Every row gives one point. Two turns around zero, p and q, are shown by what they do to some points. Write where each new point lands after one turn and then the other. Backwards means that the second turn is done in reverse. Each puzzle has new turns, and all numbers are rounded.
In the rows, zero is written as 128.

Turn p:
[158 172 141] -> [173 154 146]
[123 107  97] -> [114 118  94]
[122  61 171] -> [ 99  59 157]
[109 172 103] -> [126 181 115]
Turn q:
[111 167 150] -> [116 170 149]
[103 152 171] -> [104 157 169]
[120 152 185] -> [120 154 184]
[133  73  80] -> [127  72  81]
[159 121 119] -> [158 116 122]
[141 103  63] -> [141 100  64]
Where do these land?
q, then p: [107 145 124] -> [119 154 129]
q, then p: [187 143 114] -> [186 112 112]
p, then q: [ 94  96 133] -> [ 82 118 127]
q, then p: [144 111 125] -> [133 106 121]
q, then p backwards: [ 42 131 110] -> [ 49 108  96]
q, then p backwards: [193 143 162] -> [180 164 168]

Turn p:
[170 199  76 103 120 125] -> [184 189  77 153 126 119]
[ 86  78 137 110 117 170] -> [ 98  90 122  77 137 166]
[ 76 162 103  77 157 163] -> [112 160  81  98 194 145]
[146  91 123 169 140 127] -> [134  80 145 157 119 132]
[112  79 148 180  93  81] -> [ 92  74 154 132  76  88]
[153 176 111 125 145 100] -> [155 167 120 159 139  99]
[114 117 159 154  89 138] -> [ 90 121 140 123  86 142]
[166  81 156 140 108  78] -> [151  96 181 120  83  95]
[130 168 140  94 184 170] -> [137 173 135 132 192 167]
Turn q:
[ 89 136 148  95 141 148] -> [ 89 143 154 113 134 158]
[109 177  93 163 170 116] -> [132 174  78 143 174 140]
[189  76 113  80 107 157] -> [160  43 153  94 113 135]
[102 128  88 180 117 100] -> [115 139  64 159 121 106]
[113  93 132 143  72 134] -> [110 104 124 148  69 119]
[149  71 130 112 170 153] -> [121  67 159 136 168 129]
[163 173 149  90 171  83] -> [160 169 152  74 175 103]
[110 169 172 161  74 134] -> [136 184 141 156  67 135]
Where do these land?
q, then p: [ 64 123 111 113 104 114] -> [ 91 132  74  97 133 116]
p, then q: [139 125 136  82 132 150] -> [148 123 152 101 144 157]
p, then q: [115 132 101 130 184 147] -> [127 116 120 155 187 132]
q, then p: [ 93  75  85  96 132  98] -> [113  84 100  78 162  93]
p, then q: [168 135 147 168  95 155] -> [146 129 131 165  72 151]
q, then p: [203 213 149 195 103 105] -> [205 189 136 205  72 120]
p, then q backwards: [114  93 167 112 146 126] -> [132 111 150  80 148 135]

Turn p:
[153 175 142 159 106  88  85  89 161] -> [139 185 126 150 119  75  79  94 140]
[ 88  69 139 172 108 182 171 118 164] -> [112  93 144 176 123 215 128  92 155]
[ 98 160 161 106  78 100 124  59  69] -> [ 94 118 147 119 101  74 120  62  56]
[149 101 121 116 181 116  95 142 175] -> [137 128 133 109 160 117 111 162 197]
[ 89  87 127 148 113 121  82 170 177] -> [112 115 152 155 105 154  68 174 167]
[174 100 112 106 116 151 112 168  94] -> [185 106 125  91 131 147 123 163 104]
[ 98 153  81 118 123 100 185  98 114] -> [ 90 127  85 121  83 115 180 101 125]
[161 124 132 137 162 135 141 164  72] -> [159 107  99 128 171 126 154 161  94]
[176 181 108 125 178 189  92 138 106] -> [149 190 100  77 196 146 127 148 104]
[ 94 130 158  94 116  98 192 134 150] -> [103 113 170 156  93 112 190 124 140]
Turn q:
[139  95 108 111  72 132 122  85 118] -> [133  86 110 123  77 156 136  94 146]
[ 76  48  77 132  80 131 153 164 132] -> [ 66  79  72 145 117 174 167 170 158]
[132 100 113 120 173 120 127 161 184] -> [154 118 126 139 183 126 142 172 164]
[128 100  57 164  62 114 132 139 110] -> [ 98  88  60 170  74 128 122 140 138]
[125 186 175 108 125 121 150 154 179] -> [142 195 163  91 121 116 119 168 153]
[185 164 186 116 162 186  97 167 102] -> [175 144 188 117 146 147  81 151  50]
[129 130 147 143 142 162 171 102 163] -> [140 175 147 153 137 164 144 115 151]
[140 179 121  97 175 126 110 131  75] -> [149 143 112  91 159  97 104 105  67]
[ 95 162 168 149 138 132 102  71 158] -> [110 157 180 123 138 116 100  76 168]
[132 117 129 140 150  57 116 106  58] -> [113  95 122 129 126  56 165  88  85]
Where do these land?
q, then p: [161 140 175 172 156 144  93 125 156] -> [149 138 152 174 182  95  94 127 120]
p, then q: [127 191 144  77 152 173 142 108 155] -> [131 212 142  75 140 128 139 108 119]
p, then q: [108  91 125  67  93 174 110 114 112] -> [128  99 164  71 118 186 143 115 109]
p, then q backwards: [178 169 163 121  74  62 102  72  86] -> [184 201 134 145 150  69  98  89  72]
q, then p: [142 143  66 176  99  94 160  86 107] -> [124 143  61 147  65 124 101  84 139]
p, then q: [123  85  92 119 152 159 123 157 154] -> [145 124 129 122 155 182 113 171 146]
q, then p: [100 110 186 171  86  71 142 138 119] -> [ 96 106 168 201  77 116 145 126 110]
p, then q: [ 84 135  71 145 160 135 100 169 115] -> [ 90 116  79 111 161 146  91 174 125]
p, then q: [132 110 147  98 168 102 180  90 179] -> [140 169 149 139 133 130 184 124 199]
p, then q: [131 105  78 103  87 144 110 178 125] -> [141  99 120 103  92 173 102 176 106]
q, then p: [122 129 161 160 180 149 145 172 101] -> [103 124 107 158 179 116 149 157  80]

Turn p:
[119 160 201 132 113 144 100  85 142  89  99 113] -> [110 174 187 137 111 130  85 120  72 114 100 124]
[202 143 124 120  42 180 143 139 139 145  74  94] -> [213 124 181 132  68 193 112 129 158 136 106  96]
[177 145 117  92 118 143 133 131  89 133 136 159] -> [167 111 115  66 124 149 111 133 124 146 129 136]
[112 145 123 140 136 107 145 115 186 104 196 116] -> [ 84 153 136 119 110  76 126 104 170  93 162 135]
[ 91 153 116 116 110 171 153 129 103  85 137 122] -> [121 190 110 109 100 150 134 165 120 131 148 124]
[173 148  32 161 145 111 133 120 145 114 117 120] -> [195 148  85 126 150 115 151  81 170  87 134 108]
[103  66 167  96 128 167 129 124 115 175  87 163] -> [100  95 143 142 139 180 145 159 115 177  73 170]
[150 100 142 139 147  99 135 176 154 128 127 140] -> [131  77 142 146 146 121 134 138 138  92 149 149]
[107  95 161 146 118 121 141 110  86 153 110 144] -> [118 112 139 145 127 137 160 126  83 176 123 146]
[137 119  78 176 197 108  93 132 121 120 168  85] -> [111 129  72 152 185 117 121  71 144 103 176  93]
[ 91 151 148 128 135 121 129 144 142 167 131 155] -> [117 126 140 142 144  89 117 162 139 159 121 149]
[108  88  95 126  85 133 101 162 132 120 154 143] -> [119 102  73 153  78 136 123 142 145 122 132 144]
[ 94 152 162  90 190  61 129  95 109 131 128 110] -> [ 76 125 143  92 183  71 143 134  84 128 111  89]
Turn q:
[121 157 144 129 159 137 144 158  85 137 121 118] -> [101 158 114 116 147 143 129 156 100 104 104 139]
[ 98 122 113 101 125 131 101  94  88 102 118  93] -> [131 135  82 105  96 146  89 108 125 136 108  97]
[111 130 152 113 155 150 133  99 186 156  93 161] -> [132  86 164 131 159 161 102 138 174 142 117 164]
[131 113 125 155  89 114 157  97 115 150 143 140] -> [126 134 155 177 113 137 132 100 102 146 139 117]
[104 144 163 173 136 105 128  95 225 157 113 134] -> [117  84 181 164 195 108  82 112 176 129 152 135]
[169 100 150 121  79 123 142 191 100 138  82 127] -> [144 114 151 131 118  95 182 164  83 136  68 106]
[143 152 140 107 112  99 105 114 105 118 125 152] -> [150 146 148  97 114 114 105 118  99 144 126 139]
[109 115  83 216 139 109 122 135 147 133 103 154] -> [130 108 111 205 131  82 116 107 137  90 129 169]
[116 151  59 103 131 118 137 159 107 165 174  87] -> [ 74 174  65 130 123 113 155 135 127 175 150 133]
[156  99 153 114 161 106 122 108  97 164 102 116] -> [150  98 109 122 163 157 122 130  73 149 113 131]
[175 148 143 118  99 118 145  99 155  45  96 142] -> [193 149 177  93 129 114 140  75 158 106 100 110]
[110 104 119 104 126 130 137 156  99  50 207 141] -> [102 144 117  75  57 134 169 103 123  80 173 112]
[120 130 120 111 153 223  91 159 155 149 185  99] -> [114 134  90 119 120 158 140 217 187 126 183 110]
Where do these land?
q, then p: [150  59 102 127 144 115 148 148 127 166 102 136] -> [148 110 117 141 141 158 200 114 133 152 141 161]
q, then p backwards: [101 184 159 120 116 173 116 158 103  86 109 168] -> [123 167 148  73 101 156 139 124 185  81 115 144]
q, then p: [173  95 104 117 115 150  99 132 103 148  91  91] -> [190  97 121 138 145 156 154 118 159 132 139  94]
p, then q: [136  92 115  95 141 128  90 160 150 171 124 108] -> [135  63  93 153 133 121 132 135 164 113 120 117]
p, then q: [103 154  95  90  98 176 117 136  76 142 135 138] -> [122 153 100 139 122 101 149 184 148 188 113 141]
p, then q: [105 174 105  70 120 141  92 119  96  76 103 177] -> [149 172  88  83  97  85 138 151 123 153  68 164]
q, then p backwards: [182  95 114 120 144 109 165 149 155 139 149  91] -> [122 100  95 148 169  95 174 121  91 150 118 114]
p, then q: [111 118 130 194 112  77 137 131 153 111 162 111] -> [110 141 153 154 120 111 116  62 103 110 172 106]
q, then p: [140 169 168 135 126 142 108 102  97 118 160 178] -> [132 127 133  94 107 133  52 143  96 136 150 138]
q, then p backwards: [100 132 153 176 182  64 168 110 147 125 137  85] -> [145 101 141 154 222 104  84 109 136 114 148 101]
p, then q: [ 86 114 186 152 107  84 168  96 158 106 148 105] -> [ 67 135 187 131 117 129  96  90  87 106 120  96]
p, then q backwards: [114 154 128 146 140 195 115  87 130  89 152 161] -> [116 203  97 117 156 123 135 100  87 125 144 147]
p, then q: [162 123 104 124 119 109 141 135 168 186  92 115] -> [161  78 147 143 185 129 153 115 141 125 118 109]
